Rows are points. Before rounding, the points of a table are all equally far from one centre. They may lie mostly on one side of it. Where is the centre, to within rounding?

Points, 7 rows:
[[ 0.04  0.62  0.16]
 [ 0.04  0.14  0.44]
 [-0.43 -0.28 -0.14]
 [ 0.88  0.04 -0.41]
 [ 0.76 -0.11 -0.62]
 [-0.36 -0.37 -0.07]
 [ 0.89  0.01 -0.18]]
Centre: [ 0.19  0.06 -0.25]

Points, 18 rows:
[[-0.60  0.80  0.42 -0.10 -0.66 -0.19  0.27 -0.44 -0.22 -0.18  0.09  0.09]
 [-0.37  0.45  0.70 -0.18 -0.50 -0.78  0.45 -0.01 -0.52  0.07  0.43  0.56]
 [-0.44  0.29  0.03  0.32 -0.29  0.06  0.70  0.23 -0.29 -0.06  0.30  0.78]
 [ 0.09  0.15 -0.14 -0.20 -0.65 -0.04 -0.03 -0.10 -0.71  0.07 -0.26  0.90]
 [-0.95  0.80  0.15 -0.20 -0.11 -0.42  0.10  0.57 -0.17  0.25  0.49  0.38]
 [-0.24  0.54  0.20  0.14 -0.84 -0.78 -0.11  0.18 -0.98 -0.20  0.04  0.29]
 [-0.70  0.59  0.08  0.22 -1.10  0.17  0.30  0.04 -0.56 -0.04 -0.18  0.47]
 [ 0.32  0.50  0.28  0.09 -0.48 -0.19  0.16 -0.47 -0.21  0.02 -0.32  0.31]
 [ 0.21  0.35  0.42 -0.19 -0.29 -0.54  0.25  0.74 -0.42 -0.48  0.11  0.13]
 [-0.59  0.56  0.11 -0.12 -0.34 -0.79 -0.04 -0.22  0.16  0.38 -0.34  0.30]
 [ 0.09  0.81 -0.43 -0.26 -0.20 -0.49  0.18  0.32 -0.05 -0.23  0.16  0.16]
 [-0.53  0.30  0.65 -0.15 -0.18  0.04  0.40  0.44  0.32 -0.07 -0.06  0.48]
 [-0.19  0.52  0.00  0.11 -0.70 -0.38 -0.11 -0.27  0.12  0.11 -0.17  0.78]
 [-0.62  0.49  0.36  0.30 -0.77  0.10  0.02  0.03 -0.76 -0.20 -0.41 -0.09]
 [-0.63  0.31  0.25 -0.55 -0.12 -0.71 -0.09  0.30 -0.49  0.01 -0.32  0.78]
 [-0.05  0.80  0.02 -0.45  0.15 -0.12  0.63  0.29 -0.59 -0.09 -0.11 -0.10]
 [-0.10  0.63  0.69 -0.41 -0.48 -0.23  0.04  0.62 -0.70 -0.40 -0.01 -0.14]
 [-0.62  0.40  0.31  0.33 -0.60 -0.57  0.33  0.23 -0.12  0.34  0.69  0.03]]
Centre: [-0.27  0.41  0.17 -0.13 -0.45 -0.21  0.14  0.31 -0.39  0.25 -0.04  0.22]

Points, 31 rows:
[[-0.10 -0.03 -0.76 -0.60  0.39 -0.06  0.19  0.50 -0.06  0.77  0.43  0.11
  -0.10 -0.14 -0.08 -0.24  0.03 -0.09 -0.71  0.33  0.40  0.47  0.60  0.15]
 [-0.01  0.04  0.40 -0.86  0.11 -0.45 -0.46 -0.01 -0.54 -0.37  0.17 -0.54
  -0.63 -0.42  0.71  0.01 -0.30  0.38 -0.46 -0.07 -0.06  0.26  0.29 -0.33]
 [-0.05 -0.24 -0.22 -0.30  0.13 -0.34 -0.53  0.01 -0.73 -0.31 -0.65 -0.34
  -0.64 -0.16  0.53  0.29 -0.31 -0.03 -0.83  0.04 -0.15  0.30  0.05  0.02]
 [-0.33  0.39  0.43  0.02  0.55 -0.15 -0.03  0.22 -0.63 -0.34 -0.24  0.00
  -0.21  0.15 -0.05  0.25 -0.27  0.05 -0.42  0.63  0.55  0.05  0.69 -0.31]
 [-0.50  0.05 -0.14  0.01  0.84  0.00 -0.32  0.23 -0.50 -0.14 -0.10 -0.27
  -0.67 -0.46  0.31 -0.01  0.06 -0.08 -0.49 -0.17  0.18 -0.27 -0.06  0.51]
 [-0.59 -0.18 -0.36 -0.59  0.33 -0.05 -0.64 -0.41 -0.15  0.27  0.42 -0.53
  -0.92 -0.13  0.39  0.48  0.11  0.17 -0.20  0.70  0.00  0.76  0.41 -0.73]
 [ 0.06  0.68 -0.43 -0.50  0.31 -0.66 -0.29  0.10  0.21 -0.37 -0.36 -0.30
  -0.59 -0.13  0.24 -0.12  0.14 -0.09 -0.92  0.38 -0.51  0.03  0.20 -0.12]
 [ 0.09  0.16 -0.47 -0.39  0.20 -0.03  0.12  0.34 -0.42  0.54  0.08  0.42
  -0.14  0.15  0.84 -0.17  0.43 -0.01 -0.11  0.67 -0.04  0.68  1.16 -0.81]
 [-0.01  0.66 -0.05 -0.24  0.51 -0.21 -0.71  0.58 -0.39 -0.47 -0.01 -0.38
  -0.45 -0.02  0.65 -0.22  0.24 -0.21 -0.34  0.13 -0.67  0.41  0.12 -0.56]
 [-0.14  0.42 -0.07 -0.54  0.15 -0.67  0.03 -0.59 -0.77 -0.19 -0.16 -0.26
  -0.86  0.28  0.19  0.06 -0.12  0.18 -0.05  0.91 -0.18  0.51  0.76 -0.36]
 [-0.15  0.26 -0.11 -0.42  0.60  0.09 -0.78  0.18 -0.20  0.45  0.16 -0.23
  -0.40  0.07  0.59 -0.87 -0.26  0.21 -0.61  0.03 -0.38 -0.05  0.93 -0.07]
 [ 0.19  0.65  0.55 -0.33  0.71 -0.24 -0.16  0.08 -0.55  0.24  0.57 -0.34
  -0.48  0.01  0.40 -0.36 -0.26  0.35 -0.14  0.46  0.09 -0.14  0.10 -0.86]
 [-0.07 -0.04 -0.02 -0.21  0.50  0.23 -0.17  0.19 -0.55 -0.09  0.09  0.03
  -0.78  0.09  0.40  0.07  0.58  0.76 -0.35  0.00  0.06  0.45  1.16 -0.56]
 [-0.21  0.46 -0.14 -0.24  0.41 -0.41 -0.43  0.63 -1.24  0.00  0.32 -0.33
  -0.21  0.31  0.37 -0.03  0.08  0.29 -0.37  0.46  0.12  0.84 -0.03 -0.48]
 [-0.06  0.78 -0.15 -0.65  0.25 -0.08 -0.12  0.13 -0.13 -0.43  0.50 -0.36
  -0.68  0.34  0.77 -0.41  0.31  0.07 -0.48  0.19 -0.30  0.52  0.33  0.12]
 [ 0.03 -0.06  0.14 -0.64  0.48 -0.43  0.16  0.39 -0.64  0.65  0.18  0.35
  -1.34 -0.34  0.53 -0.02 -0.10  0.05 -0.06  0.38  0.02  0.79  0.33 -0.21]
 [ 0.11  0.15  0.07 -0.30  0.39  0.32 -0.55 -0.41  0.33 -0.22 -0.45 -0.03
  -0.58  0.31  0.75  0.14 -0.09  0.08 -0.48  0.71  0.07  0.56  0.30 -0.57]
 [-0.45  0.54 -0.10  0.04  0.52 -0.27  0.18  0.00 -0.23 -0.35 -0.39 -0.06
  -0.33 -0.49  0.22 -0.31  0.12  0.87 -0.88  0.45  0.18  0.37  0.22 -0.75]
 [-0.62  0.00 -0.51  0.08  0.42 -0.53 -0.60  0.23 -0.34  0.17 -0.53 -0.05
  -0.80  0.30  0.53  0.33 -0.37  0.93 -0.11  0.33  0.53  0.11  0.67 -0.50]
 [ 0.20  0.77 -0.42 -0.87  0.42  0.01  0.30 -0.42  0.18  0.11 -0.34 -0.14
  -0.15 -0.42  0.49  0.07  0.25  0.41 -0.59  0.21  0.30  0.25  0.08 -0.60]
 [ 0.24  0.50  0.20 -0.71  0.05 -0.28 -0.50  0.37 -0.54  0.23  0.37 -0.57
  -0.37 -0.32  0.57 -0.13  0.20 -0.42  0.11  0.32  0.43  0.62 -0.19 -0.32]
 [-0.44  0.72 -0.08 -0.03  0.94 -0.34 -0.05 -0.20 -0.68 -0.06  0.19  0.22
  -0.85  0.43  0.79 -0.11 -0.34 -0.09 -0.24  0.48 -0.35  0.24  0.69  0.05]
 [ 0.13  0.59  0.23 -0.18  0.53  0.14 -0.57 -0.31 -0.85  0.43  0.27  0.04
  -0.57 -0.16  0.51  0.15  0.37  0.65 -0.65  0.66 -0.25  0.23  0.51 -0.51]
 [ 0.11  0.29 -0.29  0.24  0.47 -0.54 -0.08 -0.05 -0.40  0.64 -0.27 -0.48
  -0.59 -0.32  0.03  0.00 -0.37  0.62 -0.30 -0.05  0.47  1.14  0.30 -0.43]
 [ 0.03  0.27  0.09 -0.05  0.24  0.56 -0.31  0.21 -0.43  0.36  0.39 -0.60
  -0.45  0.17  0.18 -0.57 -0.37  0.08  0.13  0.23  0.49  0.04  0.63 -0.05]
 [-0.63  0.16  0.15 -0.62  0.16  0.28 -0.72  0.22 -0.68 -0.15  0.07 -0.60
  -0.48 -0.15  0.41  0.13 -0.01 -0.07 -0.50  0.53  0.33  0.29  0.66 -0.41]
 [-0.27  0.01  0.01 -0.53  0.43 -0.42 -0.86  0.30 -0.53 -0.05 -0.34  0.21
  -1.11 -0.26  0.75 -0.28 -0.01  0.67 -0.68  0.13 -0.15  0.15 -0.07 -0.70]
 [ 0.08  0.50  0.45  0.07  0.46 -0.33 -0.72 -0.42 -0.43  0.55 -0.05 -0.26
  -0.24  0.12  0.27 -0.28  0.51 -0.67 -0.35  0.07  0.09 -0.30  0.30 -0.23]
 [-0.33  0.34 -0.29 -0.89  0.43 -0.28  0.38  0.12 -0.46 -0.30 -0.74 -0.03
  -0.32 -0.07  0.40  0.29 -0.04 -0.01 -0.37  0.06 -0.22  0.02  0.80 -0.06]
 [-0.19  0.12  0.33  0.10  0.55  0.20 -0.74 -0.10 -0.85 -0.05 -0.42  0.34
  -0.72  0.24  0.48 -0.34 -0.09  0.09 -0.41  0.84  0.14  0.45  0.53 -0.41]
 [-0.26  0.02 -0.08 -0.19 -0.10 -0.44  0.17  0.01  0.30  0.03  0.41 -0.09
   0.45  0.58  0.72 -0.01  0.52 -0.21 -0.24  0.37 -0.29 -0.14  0.39 -0.10]]
Centre: [-0.29  0.20 -0.27 -0.18  0.18 -0.32 -0.24 -0.06 -0.23  0.28  0.03  0.15
 -0.37 -0.04  0.34 -0.13  0.06  0.14 -0.08  0.14  0.04  0.26  0.22 -0.33]
